Each row of a before or after table is a point. The points were changed in one or more steps. Then noise was added and the rows were shuffled. The steps act on how far a point lies along the listed directions, d1 being the first. What was done? A step turns or swaps two directions, mirrors them in a line or flattens them onto one, adds a multiple of one to another, or multiplies one. Angles are multiples of 10 degrees, from the lower direction toward the higher: turns from -170 to 170, lines from 10 to 170 but not 90. Use the fewest steps. Two steps may share a direction if one is a turn and the other turns, adds or multiplies; they go together, in the order done. Otherwise the lowest direction goes first.
(in the rows, 128 means zero)

Directions:
(1): [125  82]
(2): [ 82 131]
Before, 9 rows:
[[117 168]
 [ 82 186]
 [112 110]
 [104 151]
 [105 116]
 [113 117]
 [107 117]
 [111 218]
 [113 110]]
After (9 x 2):
[[110 116]
 [213  97]
 [107 118]
 [166 106]
 [112 107]
 [179  77]
 [113 109]
 [147 100]
 [116 116]]
Steps: swap d1 and d2

Directions:
(1): [173 130 154 169]
(2): [175 115 111  88]
(3): [125  77  96 154]
(4): [138 167  80 147]
Before:
[[127 142 153  88]
 [107 140 158  88]
 [ 86 144  69 133]
 [180  95 111 126]
 [176 106  88 100]
 [110 171 119 109]
 [167 118 116 125]
 [148 102 147  70]]
After:
[[ 90 159  48 142]
 [106 129 171  83]
 [113 182 108 112]
 [178  93 111 127]
 [168 122 110 126]
 [144  87 167  64]
 [125 133 163  86]
 [178 111  79 105]]
Steps: multiply d4 by 1.6

Directions:
(1): [145 173  81 141  85 137 152 169  99]
(2): [128 134  98 164 134 156 166  56 131]
(3): [131 131 108 143 213 139 146 165 119]
(4): [201 133 123 129 131  95 141 129 184]
Before, 8 rows:
[[101 161 130 133  61 132 123 154  60]
 [131 124 111 129 152 135 121 167 101]
 [112 113 170 102  88  94  89 160 122]
 [ 85 146 114 151  60 138 164  62  74]
 [136 124 106 138 116 138 115 102 120]
 [166 165  67 173  89 134 180 115 113]
 [123  86 152 134 146 151 127  50 154]
 [ 62 107 153  92 124 150 110  51 130]]
After:
[[169 127 121 122 106 110 119 149 137]
 [114 162 133 130  45 123 122 145  73]
 [ 85 146 112 151  63 140 163  63  73]
 [130 124 104 139 126 142 113 105 113]
 [109  87 150 138 161 157 129  55 142]
 [138 165  62 176 117 149 181 127  90]
 [ 88 113 166 106 114 107  91 169 101]
 [ 75 107 157  90 113 143 109  46 141]]
Steps: swap d3 and d4

Directions:
(1): [134 142 158 167 148  83 173 111 137 170 116  68]
(2): [183 109 143 114 200 104  92 134 100  96 124 115]
(3): [150 140 115 167  95 138  66 171 144 137  79  95]
(4): [148 129  83 129 156 134 123  83 128 185  78 173]
Before, 14 rows:
[[155 111 126 113 173 114 110  97 116 124 126 121]
 [140 134 129 149 139 133 124 124 124 139  94 134]
 [ 73 125 149  68  95 152 177 122 113  54 215 145]
 [134 131  57 108  66 179  70 129 125 142 100 198]
 [196 104 135 123 151 143  59 158 100  75  86 141]
 [100 113 163 109 111 138 146 134 110  82 191 135]
 [108 125  87  90  88 159 101 138 135 121 113 187]
 [147 101 100  87 131 147  42 166 130  52 121 147]
 [108 110 155 114 122 100 155 137 119 105 191  91]
 [147 141  90  89 148 148 101 127 107 125 117 152]
 [155 126 110  86 141 163  87 141 111  78 145 141]
 [141 151  96 154  99 141 143 131 156 187  84 131]
 [125 132 115 121 190 114 219  68 128 183 153 165]
 [161 126 165 155 114 112 135 185 144 108 136  38]]
After, 14 rows:
[[103 125 143 144  76 114 130 163 138 122 162  74]
 [109 105 139  80 128 153 185  90 105  93 162 203]
 [142 113 177 116 148 102 194 144 127 100 183  70]
 [110 135 104  82 104 176 132 121 124  96 163 161]
 [194 127 116 127 186 111 123 124 120 150  94 127]
 [ 99 127 114 120 110 135 153  85 141 152 138 139]
 [106 128 150 145  65 152 103 169 130  97 150 112]
 [105 148 126 136  28 171  76 195 144  72 131  89]
 [ 92  99 104  55 122 152 127 118 131  62 174 189]
 [134 130 134 135 152 128 144 109 117 134 111 146]
 [180 108  76  79 149 151  58 119  89 106 117 198]
 [133 163  85 194  97 143 137 137 170 215  73 116]
 [121 146  87  87 125 154 126 116 116 135 127 164]
 [144 115  95  85 128 144  71 147 120 102 104 174]]
Steps: turn d2 and d3 by -130 degrees
